Each row is a point. Any point is a mix of the corners, with weights that add up to 1. It lies inside the corners' shape when no weight is negative. Is each point inside? If not, which corners have a negative weight?

Corners:
(1): 56; -39
(2): 38; 44
(3): -50; -21
Points:
-24; -22 -> inside
36; 37 -> inside
-38; -20 -> inside
2; -27 -> inside

Corners:
(1): 19; -56; -16; 4; 13; 22; -55; -67
(2): 42; -28; -26; -31; 23; -6; -71; 81
(3): -5; -17; -29; -23; -17; -45; -15; 37
(4): -3; -11; 19; -38; 42; -9; 65; -44
(5): 33; 40; 13; 82; 41; -5; -22; 26
(6): 46; -28; 31; 15; -3; -4; -16; 22
(7): -57; -6; 27; 31; -2; -23; -79; 14
(8): 8; -55; 44; 82; 12; 23; 82; 68
(9): -42; -37; -21; -98; -35; 12; 29; -9
Points:
14; -17; 7; 20; 17; -10; -21; 30 -> outside (9)
17; 6; 18; 46; 31; -20; -32; 45 -> outside (1, 9)
3; -14; 1; 2; 8; 1; -8; 24 -> inside
19; -17; 20; 55; 28; -2; -12; 16 -> outside (9)

Corners:
(1): -28; 56; 27; -3; 1; 42; 16; -10; 28; 55; 7; -49; -6; -40; 49; 32; 44; 70
(2): -21; 6; 5; 53; 6; -70; -24; 79; -6; -25; 39; 47; 52; -4; 33; -32; -13; -6
(3): 25; -36; 4; -69; 28; -14; 12; 17; -4; -6; -43; -47; -23; -26; 4; -74; 56; 39
(4): 11; -19; -25; 41; 0; 9; -25; -1; -35; -7; 12; 44; 1; 44; -57; 4; -80; -14
(5): 0; -23; -25; -31; 18; -53; -9; 20; 8; 35; 10; 30; 15; -62; 0; 16; -34; -3
(6): -7; 38; -9; 12; 1; 28; 26; 18; -26; 33; -38; 10; 1; 25; -2; 55; 67; -9
(7): 18; 12; 3; -21; -20; 2; 31; 58; 12; -36; -23; -5; 17; 7; 22; -3; -20; 2
(8): -12; 3; 10; -24; 6; 42; -66; -42; -4; 19; 9; 27; 0; 25; 9; 23; -51; 0
(9): -20; 8; 42; 4; -29; -19; -32; -27; -10; -21; 44; 84; 92; 26; -24; -33; -37; 15
(10): 45; -74; 23; -38; -61; 24; 8; -4; -44; 7; -61; 5; -25; 9; -9; -62; -8; -31
(11): -9; 36; 63; -11; -21; -18; 13; 14; 4; -25; 44; 49; -6; 56; 2; 40; 20; 3
(12): 21; 0; 48; -29; 47; -26; -10; 24; -14; 45; -16; 26; 7; -39; -9; -26; 22; 32
(13): -42; -67; 54; 3; -2; 15; 53; 58; -33; 11; -12; -36; 11; -20; 2; 22; -54; -27
(14): 39; -38; 18; 29; 44; -39; 8; -9; -37; -47; -6; 45; 8; -35; 7; -32; -27; -17
(15): -47; 0; 25; 24; 19; -72; -22; 20; 19; -3; -7; 121; -11; 38; 42; 12; -18; 50
(16): 48; 1; -24; 16; -11; 17; -11; -38; -11; 20; -23; -22; 7; 53; 12; 73; -48; 43
(17): -2; 20; 60; -63; 7; -14; -2; -5; 34; 7; -74; -106; -15; -85; 37; -16; 26; 7
(18): -36; -39; 59; -10; -18; 14; -30; 4; 44; -2; -14; 40; -1; 5; 4; 27; -5; 16
(19): 10; -15; -9; 37; -1; -47; 55; -17; 65; 66; -38; 5; 5; 74; 69; 13; -6; 27
Points:
-23; 5; 12; -15; -2; 2; -25; 2; 12; 40; -14; 19; 3; -10; 7; -19; 18; 24 -> outside (7, 11, 13, 14, 16)
-6; -13; 46; -46; 8; 0; -11; 5; -8; 21; -6; -4; 3; -51; 4; -21; 26; 2 -> outside (4, 7, 15, 16, 19)
-2; -9; 14; 11; 1; -23; 7; 17; 7; 7; -6; 19; 13; 12; 23; -2; -12; 8 -> inside
0; -10; -2; -30; -12; 23; 14; 2; 21; 28; -47; -32; -18; 11; 26; 17; -8; 22 -> outside (2, 9, 11, 12, 14)
-15; -5; 42; -14; 3; -24; 17; 25; 11; 2; -6; 15; 12; -24; 20; -16; 29; 16 -> outside (4, 8, 16)
